Each point is reached from the start by the listed moves, each made once or not at all, plus a little noise. Is the number of moves made odd or even? Then give how often each move was made.
(in the rows, 128 means zero)

Moves:
(1): [217 129 149 139 129 136]
(2): [140 215 141 132 105 120]
(3): [125 122 188 129 132 135]
Start: [ 70 150 145 149 119 102]
Points:
[157 150 167 159 120 109] => odd (1, 0, 0)
[ 78 230 218 154  99 102] => even (0, 1, 1)
[156 143 228 158 122 118] => even (1, 0, 1)

Moves:
(1): [223 116 127 135 135 131 137 152 145 152 126]
(2): [132 228 131 132 121 137 129 132 121 141 126]
(3): [136 124 192 129 125 136 110 126 135 128 130]
(4): [128 125 126 186 143 133 135 129 122 115 128]
(5): [129 131 136 113 224 128 124 128 126 121 140]
(6): [128 130 121 122 131 194 135 130 132 123 125]
(7): [123 127 145 120 125 122 185 118 135 129 127]
(8): [118 129 141 122 115 133 132 190 115 126 118]
Start: [134  89 116 129 116 161 114 122 143 151 148]
Points:
[131  85 189 185 115 244 112 185 150 131 138] => even (0, 0, 1, 1, 0, 1, 0, 1)
[226  86 126 170 227 249 136 213 140 145 144] => odd (1, 0, 0, 1, 1, 1, 0, 1)
[128 181 201 169 207 189  98 189 120 155 148] => odd (0, 1, 1, 1, 1, 0, 0, 1)

Moves:
(1): [163 125 125 135 134 143 131 125 125 129 122 128 132 140]
(2): [124 166 130 132 128 128 140 137 118 134 117 127 129 128]
(3): [135 134 198 132 126 133 129 123 123 122 128 129 136 112]
(4): [120 125 125 190 124 112 131 134 131 144 129 131 112 134]
(5): [121 126 113 142 200 138 113 121 130 134 116 131 120 118]
(6): [119 123 132 137 127 178 138 126 138 139 131 128 130 119]
(7): [126 123 143 134 134 119 183 131 136 132 125 126 133 138]
(8): [126 122 136 125 129 125 127 172 129 126 119 135 131 135]
(9): [130 138 130 130 122 123 130 127 163 124 139 141 131 123]
(10): [129 128 133 117 123 113 124 128 128 187 117 132 127 131]
(11): [134 132 134 123 129 131 130 135 130 129 186 131 124 140]
Start: [100 112 165 138 107 106  92 141 135  93 111  97 154 131]
Points:
[ 90 146 156 146 172 101  88 143 124 161  78  99 146 131] => odd (0, 1, 0, 0, 1, 0, 0, 0, 0, 1, 0)
[139 114 249 212 112 104 155 148 141 111 162 105 150 155] => odd (1, 0, 1, 1, 0, 0, 1, 0, 0, 0, 1)
[126 108 231 161 177 170  87 125 139 165  84 106 159 108] => odd (1, 0, 1, 0, 1, 1, 0, 0, 0, 1, 0)
[100 111 245 140  94 140 104 132 135 155 102 101 166 111] => odd (0, 0, 1, 0, 0, 1, 0, 0, 0, 1, 0)
[117 138 191 159 177 153 154 186 179 177 133 122 156 149] => odd (1, 1, 0, 0, 1, 1, 1, 1, 1, 1, 1)
[123 101 179 157 188 160 144 140 152 175 138 103 149 149] => even (1, 0, 0, 0, 1, 1, 1, 0, 0, 1, 1)

Moves:
(1): [189 141 115 133 115 125 134 110 123 123 139 136 114 141 134]
(2): [129 184 125 125  97 118 125 135 152 101 133 128 146 117 130]
(3): [134 142 170 122 137 126 120 106 123 118 130 127 132 127 107]
(4): [146 124 133 182 163 124 124 146 136 122 139 106 135 118 136]
(5): [135 140 115 101 160 132 121 131 126 124 137 127 124 126 135]
(6): [132 133 132 128 134 182 136 133 133 128 119 147 154 116 111]
(7): [117 131 125 132 142 125 173 111 120 111 146 129 125 146 137]
(8): [152 123 144 102 121 138 148 173 120 142 143  88 135 143 107]
(9): [138 116 133 124 129 123 136 115 173 143 108 123 150 111 131]
(10): [120 161 133 133 134 124 128 122 124 172 126 134 123 118 132]
(11): [113 129 133 130 130 136 113 113 145 132 178 124 126 128 116]
(12): [133 118 141 131 133 116 122 145 134 125 143 170 148 145 145]
(13): [144 124 106 132 131 115 129 101  93 138 144 117 185 121 133]
(14): [125 134 125 125 133 137 121 123 139 129 113 126 138 161 130]
Start: [151 115 138 149 112 124 125 139 140 128 139 151 135 155 118]
Points:
[249 139 171 181 180 109 108 137 143 107 183 175 146 170 139] => odd (1, 0, 1, 1, 1, 0, 0, 0, 0, 0, 0, 1, 0, 0)
[244 178 197 203 129 150 113 126 237  95 202 194 219 135 103] => even (1, 1, 1, 1, 0, 1, 0, 0, 1, 0, 1, 1, 0, 0)
[206 197 223 171 143 162 132 186 218 161 141 150 243 156  89] => odd (0, 1, 1, 1, 0, 1, 0, 1, 1, 1, 0, 1, 0, 1)
[210 177 149 135  92 124 166 154 176  96 234 157 171 244 123] => odd (1, 1, 0, 0, 0, 0, 1, 1, 0, 0, 1, 1, 0, 1)
[181 215 145 116 129  92 119  81 160 157 144 137 226 107 124] => even (0, 1, 1, 0, 1, 0, 0, 0, 1, 1, 0, 0, 1, 0)

Moves:
(1): [163 123 140 140 138 116 125 148 132 126 124 117 137 129 126 123 120 136
 140 133 125 133 136]
(2): [124 141 133 131 126 126 140 135 129 131 134 143 136 119 125 135 131 101
 125 146 135 128 139]
(3): [102 109 158 134 127 132 120 147 126 134 130 141 133 149 149 136 111 112
 136 122  99 121 127]
(4): [119 119 119 151 124 141 114 143 112 124 132 124 122 127 132 116 116 106
 128 141 121 117 154]
(5): [122 132 124 137 135 139 142 133 125 135 129 122 124 131 124 124 126 116
 109 121 131 118 103]
(6): [135 130 129 122 108 149 150 114 148 144 121 108 126 129 139 138 126 142
 122 127 128 136 126]
(7): [120 136 131 116 131 103 137 127 110 122 147 113 126 128 136 123 122 128
 126 128 118 131 134]
(8): [129 150 116 139 106 134 130 159 132 114 116 140 118 128 131 124 147 132
 120 112 121 115 128]
(9): [128 120 129 143 122 114 130 132 150 123 112 131 130 125 100 125 117 121
  92 122 141 145 137]
(10): [114 126 131 125 123  93 125 140  97 158 137 120 144 113 117 106 138 108
 127  98 140 113 115]
(11): [103 125 132 148 134 117  97 139 131 151 158 135 124 106 151 150 124 134
 129 147 134 140 112]
(12): [136 125 111 115 127 123 144 130 125 143 131 150 121 129 104 122 116 133
 132 139 121 117 130]
(13): [124 134 119 129 127 123 130 138 125 129 134 128 163 132 127 124 126 129
 123 126 146 137 128]
(14): [153 148 137 125 113 120 138 104 127 121 129 127 113 175 134 127 114 125
 128 114 135 113 136]
(15): [117 147 116 122 122 127 138 112 130 130 112 123 118 132 139 123 133 132
 155 140 123 128 114]
(16): [126 126 117 141 129 119 118 141 107 126 119 118 136 131 128 151 140 131
 127 133 127 119 132]
(17): [125 107 124 150 119 132 159 128 133 131 116 136 133 129 154 116 164 133
 113 155 149 108 121]
(18): [115 151 146 134 132 137 121 123 115 124 131 133 123 122 116 126 129 145
 130 137 131 145 143]
(19): [102 131 125 113 141 127 139 110 155 140 152 121 125 123 108 131 132 142
 150 123 130 123 132]
(20): [127 122 140 116 122 121 105 142 122 120 135 110 120 132 116 122 122 120
 126 138 129 119 121]
Start: [104 160 132 150 143 146 112 117 109 154 120 166 151 126 150 148 122  91
 171 113  96 146 131]
Points:
[ 49 214 120 158 148 133 115 127  97 196 153 213 167 102 140 159 108  96
 199 182 117 169 129] => even (0, 1, 0, 0, 0, 0, 0, 0, 0, 0, 1, 1, 1, 0, 1, 0, 0, 1, 0, 0)
[ 31 157 100 218 105 109 135 207  93 179 124 150 193 105 104 113 175  25
 106 119 161  85 130] => odd (0, 1, 0, 1, 1, 0, 0, 1, 1, 1, 0, 0, 1, 0, 0, 1, 1, 0, 1, 1)
[ 38 174  89 175 115 122 101 196  81 228 174 130 167 100 121 151 126  77
 156 110 120  92 102] => odd (0, 0, 0, 1, 1, 1, 0, 1, 0, 1, 1, 1, 1, 0, 0, 1, 0, 0, 1, 1)
[ 36 166  88 200 113 106 168 148  52 243 141 153 155  90 194 143 149  47
 156 182 117  90 103] => odd (0, 1, 0, 1, 1, 1, 1, 0, 0, 1, 1, 1, 0, 0, 1, 1, 1, 0, 0, 0)
[  7 185 154 187  79 119 128 191  52 213 156 175 133 105 199 123 137  51
 177 181  83 101 132] => odd (0, 1, 1, 1, 0, 1, 1, 1, 0, 1, 1, 1, 0, 0, 1, 0, 1, 1, 0, 1)

Moves:
(1): [152 122 129 125 129 133 117 129 125 140 127 118 125 128 121 131 128 117
 127 118 135 120 130 133 133 135]
(2): [137 156 135 133 120 140 131 133 133 133 111 122 129 121 119 122 118 127
 130 130 132 131 125 118 130 119]
(3): [136 119 155 115 128 134 137 135 125 119 122 131 133 113 148 127 133 137
 127 123 124 132 131 133 132 128]
(4): [135 125 130 148 133 123 137 114 124 129 113 127 123 111 126 136 117 129
 134 124 133 132 133 133 135 138]
(5): [119 144 134 121 160 131 139 133 120 138 124 122 126 124 116 129 136 130
 133 138 133 136 135 137 133 137]
(6): [129 110 129 130 132 164 124 115 137 140 130 112 132 132 136 132 140 126
 134 135 115 124 134 132 133 136]
(7): [141 134 121 129 126 136 155 125 132 121 141 123 125 134 119 134 131 118
 123 135 139 118 136 127 136 125]
(8): [104 125 131 148 124 147 143 159 117 128 127 126 116 121 134 143 132 119
 141 128 139 144 122 131 124 122]
(9): [125 132 139 130 126 125 130 131 145 130 130 129 124 136 120 127 131 124
 133 127 129 131 120 131 131 133]
(10): [112 127 132 132 125 129 141 124 122 150 131 141 141 122 140 118 151 104
 137 120 131 127 135 114 129 133]
(11): [130 142 127 139 113 133 119 120 126 125 144 143 127 132 134 121 131 122
 129 135 130 136 129 137 123 129]
(12): [126 128 129 123 137 143 136 131 135 131 116 155 121 123 135 125 133 130
 125 124 129 134 123 121 130 138]
(13): [134 124 133 135 128 116 125 136 125 114 129 136 157 129 121 131 132 129
 122 130 130 115 120 125 124 123]
(14): [139 133 128 135 126 126 131 124 124 127 121 124 118 149 129 132 131 118
 129 137 123 133 120 115 128 138]
(15): [129 141 121 136 148 130 140 134 148 136 121 131 129 118 161 145 134 129
 140 122 126 136 133 138 116 124]
(16): [131 143 122 118 118 133 129 122 125 133 110 125 126 120 115 173 129 123
 129 135 129 129 118 119 142 135]
(17): [121 145 121 141 116 117 119 139 132 127 126 131 122 134 122 110 164 137
 132 142 135 137 131 116 129 118]
(18): [133 127 129 124 131 135 134 127 128 142 139 136 142 131 130 129 129 154
 134 120 130 132 131 129 128 132]
(19): [136 124 130 114 135 126 132 123 125 123 119 129 123 121 130 132 117 130
 154 137 133 118 121 134 131 127]
(20): [148 120 139 130 124 107 141 141 141 137 135 136 131 114 118 123 109 122
 134 152 128 136 139 125 113 134]
(21): [137 119 132 122 131 133 114 113 133 123 132 124 136 140 133 128 108 131
 125 139 158 133 134 120 128 133]
(22): [127 123 119 124 120 129 134 130 123 133 137 123 139 117 144 114 133 131
 122 134 129 146 106 140 131 121]
(23): [130 138 117 127 128 121 128 133 129 122 119 132 140 131 110 128 133 113
 138 125 122 149 146 127 132 125]
(24): [125 130 131 125 115 124 132 123 122 139 105 134 125 140 122 132 132 124
 125 132 135 127 128 142 119 123]
Start: [115 157 132 126 140 132 124 115 120 132 128 123 138 139 105 114 107 106
 118 147 141 136 150 130 134 114]
Points:
[161 202 152 133 187 177 113 105 158 147 109 119 179 145  94 131 108  76
 175 180 176 158 171 153 142 124] => odd (1, 1, 0, 0, 1, 1, 0, 0, 1, 0, 1, 0, 1, 0, 1, 0, 0, 0, 1, 0, 1, 0, 1, 0)
[124 216 150 173 142 167 171 127  77 200  86 143 142 143  80 128 135  53
 165 144 176 196 176 140 141 140] => odd (1, 1, 0, 1, 1, 0, 0, 1, 0, 1, 1, 0, 0, 1, 0, 0, 0, 1, 0, 0, 0, 0, 1, 1)
[139 208 136 165 131 167 187 111 115 144  98 155 143 121 143 177 154  82
 198 175 198 194 173 110 160 129] => even (0, 0, 1, 1, 0, 0, 1, 1, 0, 1, 1, 0, 0, 1, 1, 1, 1, 1, 1, 0, 1, 0, 1, 0)
[170 193 142 121 152 237 164 109 112 165 117 124 158 139 101 166 114  86
 155 201 202 167 114 130 172 147] => odd (1, 1, 0, 0, 1, 1, 1, 1, 0, 0, 1, 1, 1, 1, 0, 1, 0, 1, 1, 0, 1, 1, 0, 0)
[113 202 129 146 131 197 183 124 141 177  92 131 163 147 126 126 161  80
 195 176 199 177 187 122 131  98] => even (0, 1, 0, 0, 0, 1, 1, 1, 0, 1, 0, 0, 0, 0, 1, 0, 1, 1, 1, 0, 1, 0, 1, 1)
[113 201 143 162  82 133 172 149 140 148 106 195 163 153  62 141 159  39
 147 208 211 187 167 103 128 119] => odd (0, 0, 0, 0, 0, 0, 1, 1, 1, 1, 1, 1, 1, 0, 0, 1, 1, 0, 0, 1, 1, 0, 1, 1)
[189 158 169 104 192 135 201 102 129 135  97 156 150 122  95 129  75 107
 166 190 183 182 184 127 153 162] => odd (0, 0, 1, 1, 1, 0, 1, 0, 0, 0, 0, 1, 0, 1, 0, 0, 0, 1, 1, 1, 1, 0, 1, 0)
[130 151 131 181 112 143 156 141 118 147 100 114 150 111  96 155 140  91
 143 214 153 182 121 113 139 127] => odd (0, 0, 0, 1, 0, 1, 0, 1, 0, 0, 0, 0, 1, 1, 0, 1, 1, 0, 0, 1, 0, 1, 0, 0)
[182 213 166 148 115 175 202 149 136 180  83 190 181 127 122 182 128  47
 158 175 205 190 175 109 129 133] => odd (1, 1, 1, 0, 0, 0, 1, 1, 0, 1, 1, 1, 1, 1, 1, 1, 0, 1, 0, 1, 1, 0, 1, 1)
[130 186 166 162 166 158 185 163 144 196 123 182 166  84 151 100 162  87
 180 165 206 249 178 147 131 149] => even (1, 0, 1, 1, 1, 0, 0, 1, 1, 1, 1, 1, 0, 0, 1, 0, 1, 1, 0, 1, 1, 1, 1, 0)
